Each row of a before or after table is a point. One or more steps were done to the points. Then noise was added and the rows were shuffled. The steps act on columns, c1 being the first. Name the steps. A step turns or swaps two columns, mirrors them in a line or flattens them onto one, adds a multiple of one to another, or multiplies or shifts one. Angles are multiples of 10 degrees, from the lower column toward the higher: turns from -170 to 170, lines from 10 to 170 but not 90. Use the fewest steps. Two steps may share a column if one is a turn and the other turns, adds or multiplies; they go together, in the order done. Otherwise the lowest column goes first.

Before (13 x 3)
[[ 23  20  23]
 [-62  38  38]
 [-15 -15  29]
 [ 20 -48  20]
 [-64 -70 -14]
 [ 25  44  22]
 [-56 -31   4]
 [-60 -10  31]
 [ 22 -61   2]
 [-32  47  53]
 [ 40  39  54]
 [ 42 -22  31]
 [ 33  -7 -20]]
After (13 x 3)
[[ -3 -95 -10]
 [-10  49  15]
 [ -1 -22  19]
 [ 29  16 -14]
 [ 57 -32   1]
 [-72 -13  26]
 [  7  29  16]
 [  5  55  39]
 [-57  15  36]
 [ 47  11  21]
 [-40 -47  21]
 [ 46 -23  14]
 [-24 -60   2]]
Steps: turn c1 and c2 by 40 degrees; multiply c3 by 0.7

Before (13 x 4)
[[ -8  14 -19  -4]
 [ 20   1 -38 -28]
 [-17  -5 -35 121]
 [ 13 -31 -39 -35]
 [-14  12 -37 -17]
 [ 42  15 -28  -6]
 [ -9  10  43 -25]
 [ -5  15  -8 -37]
 [  8  13  18 -29]
 [ -7 -44 -18  96]
 [-15  18 -37  -7]
 [-12 -99 -36  -4]
 [  8  19  79 -33]]
After (13 x 4)
[[ 20 -33 -33  69]
 [ -2  -6  15 -25]
 [  7 -34  26 -12]
 [  1 -32  37 -10]
 [-13 -51 -19 -20]
 [ -8  22  -2 -22]
 [  4 -15  19  -5]
 [-26 -32   6 -17]
 [ 18  45   1 -17]
 [-48 -22  12  -5]
 [ -3  83 -11 -24]
 [ 10 -31  17  86]
 [ 40 -65 -70   2]]
Steps: turn c2 and c3 by -70 degrees; turn c1 and c3 by -160 degrees; multiply c4 by 0.7

Before (12 x 8)
[[ -1  15  -4  -2 -23  17  23 -13]
 [-24  28 -20  34 -14  13  21  11]
 [ 11   8 -29   6 -18  15  28  18]
 [-10  25 -40  29  -9   2  35   0]
 [  9 -11  25   3  12   4 -19  19]
 [ 37  20  27   5   9   6 -12  25]
 [ 29   1  11  20  20   6 -37  11]
 [-11  16 -34   8   5  -1  27  -3]
 [ 15   4   8   8  28  34 -21  34]
 [  9  23  19  -2  29   3  -8  16]
 [ -4  28 -20 -15 -28  -3  -2  10]
 [  0  32 -22   3  -8  18   6 -15]]
After (12 x 8)
[[   3   23   79    1    8   38   14   21]
 [  -2   16   58   -5   30   11    3   23]
 [ -18  -15  -12    6  -23    3  -22   15]
 [ -33   38   25   -3   29   19   23    7]
 [  -4   11   34    8   20   29   43   -1]
 [   1   10  -62  -15  -29   -5   -4   31]
 [  -4   -2 -118   41   -8   -8  -22   25]
 [  -1   -4  -98   19    3  -10  -22   20]
 [  -1   19   71   -6   12   11   19  -12]
 [ -15   13  -60   39  -15  -23   -9   28]
 [ -20  -14  -66    3  -10    2  -10   32]
 [ -16   18  -85   14  -20   16  -22    9]]
Steps: turn c1 and c6 by 80 degrees; swap c2 and c8; multiply c3 by 3; mirror c4 and c7 in the line at 10 degrees

Before (9 x 9)
[[-30  60   5 -13  18  17  27  25   4]
 [ 35   9  55  25 -45  26 -23 -37 -27]
 [ 19  20  11  19  28  -4  26  17 -69]
 [ 29  54 -73 -16  18   8  37 -17   1]
 [-34  38  33  12 -23 -34  62  44  -8]
 [ 36 -14  21 -13  -7 -24 -53  15  22]
 [ 10  64  -5  40 -21 -51  16  52 -32]
 [ -4  63 -12  -5  38 -22  20 -28  -9]
 [-50  12 -20  10  37 -27 -16  20  82]]
After (9 x 9)
[[ -25   21  -25   12  -65  -23    7    0  -30]
 [   6   64  -24    3  -10  -20   26  -40   19]
 [  -2   37  -68   30   13  -67  -10  -60  -22]
 [ -36  -11   80  -34   16   44  -40   12   15]
 [  24   65  -50   -4  -35  -27  -11   20   17]
 [  -4    8  103    7   19   31   17   51  -53]
 [  -7   55 -121  -29  -10  -28   20   36   14]
 [ -39   66  -56   37   -2  -33  -43  -35  -38]
 [  28   13  -13   34   28    2  -30  -48   85]]
Steps: add -0.5 times c1 to c4; turn c1 and c8 by 140 degrees; turn c6 and c7 by 70 degrees; add 1.5 times c6 to c3; mirror c5 and c9 in the line at 70 degrees
